Rows are points. Two turns around zero, p and q, are shown by what they do to some points. Where does a point land after both, in the order given? Backwards means that the second turn is done in reverse. Each puzzle has new turns, and all numbers are rounded.

Turn p:
[-0.16 -0.27] -> [-0.01 -0.31]
[0.30 0.30] -> [0.12 0.41]
[0.12 0.09] -> [0.06 0.14]
[0.09 0.02] -> [0.07 0.06]
[-0.36 -0.15] -> [-0.24 -0.31]
Turn q:
[0.04 0.20] -> [-0.05  0.20]
[-0.03  0.08] -> [-0.06  0.06]
[ 0.17 -0.56] -> [ 0.39 -0.44]
[-0.01  0.15] -> [-0.07  0.13]
[-0.17  0.13] -> [-0.21  0.05]
Where do these land?
q, then p: [-0.03  0.15] -> [-0.14  0.06]
p, then q backwards: [ 0.34 -0.37] -> [ 0.37 -0.34]
p, then q: [-0.13  0.19] -> [-0.23  0.01]
p, then q: [-0.19  0.03] -> [-0.14 -0.14]

Turn p:
[-0.16 -0.26 -0.14] -> [-0.02 -0.32  0.10]
[0.29 0.01 0.07] -> [ 0.16  0.10 -0.23]
[ 0.29 -0.32  0.03] -> [ 0.32 -0.19 -0.22]
[-0.22  0.22  0.13] -> [-0.12  0.21  0.24]
[-0.20  0.36 -0.09] -> [-0.35  0.21  0.11]
Turn q:
[0.40 0.05 0.17] -> [0.32 0.29 0.07]
[-0.05 -0.22  0.08] -> [ 0.09 -0.12 -0.18]
[-0.12  0.25 -0.30] -> [-0.37  0.08  0.16]
[ 0.09  0.12 -0.20] -> [-0.15  0.19  0.05]
[-0.32 -0.20  0.25] -> [ 0.10 -0.43 -0.09]
Where do these land?
q, then p backwards: [-0.23  0.31 -0.01] -> [-0.38 -0.03 -0.06]
q, then p: [ 0.02 -0.42  0.10] -> [-0.13 -0.25 -0.33]
q, then p: [-0.15 -0.07 -0.14] -> [-0.09 -0.16  0.12]
q, then p: [0.36 0.18 0.06] -> [ 0.01  0.39 -0.11]

Turn p:
[-0.24  0.24  0.19 -0.20] -> [-0.21 -0.05  0.14 -0.35]
[ 0.05 -0.24 -0.15  0.38] -> [0.04 0.01 0.03 0.47]
[ 0.10  0.26 -0.17  0.35] -> [-0.31  0.06 -0.25  0.26]
[-0.02 -0.02 -0.09 -0.33] -> [ 0.17 -0.17 -0.06 -0.24]
[ 0.11 -0.25  0.21 -0.19] -> [ 0.31  0.15  0.14 -0.12]
Turn q:
[0.14 0.07 0.06 0.36] -> [ 0.27 -0.04 -0.09  0.28]
[-0.71 -0.30 -0.12 -0.09] -> [-0.15 -0.46  0.52 -0.34]
[ 0.02 -0.11 -0.13 -0.11] -> [ 0.01  0.02 -0.02 -0.20]
[ 0.16 -0.01  0.24  0.00] -> [0.03 0.24 0.05 0.16]
[ 0.30  0.11 -0.09 -0.11] -> [-0.01  0.19 -0.29 -0.03]
[ 0.09  0.24  0.04 -0.04] -> [-0.13  0.04 -0.17  0.15]
Where do these land?
q, then p: [-0.11  0.44 -0.16 -0.20] -> [-0.02 -0.46  0.19  0.17]
p, then q: [ 0.40 -0.19 -0.15 -0.16] -> [ 0.18  0.10 -0.44 -0.09]
q, then p backwards: [-0.14 -0.17 -0.22  0.17] -> [-0.12 -0.14 -0.10 -0.29]
q, then p: [-0.22 -0.19  0.22  0.00] -> [-0.04  0.26  0.22 -0.12]
p, then q backwards: [0.06 0.11 0.31 0.19] -> [ 0.10 -0.04  0.26 -0.26]
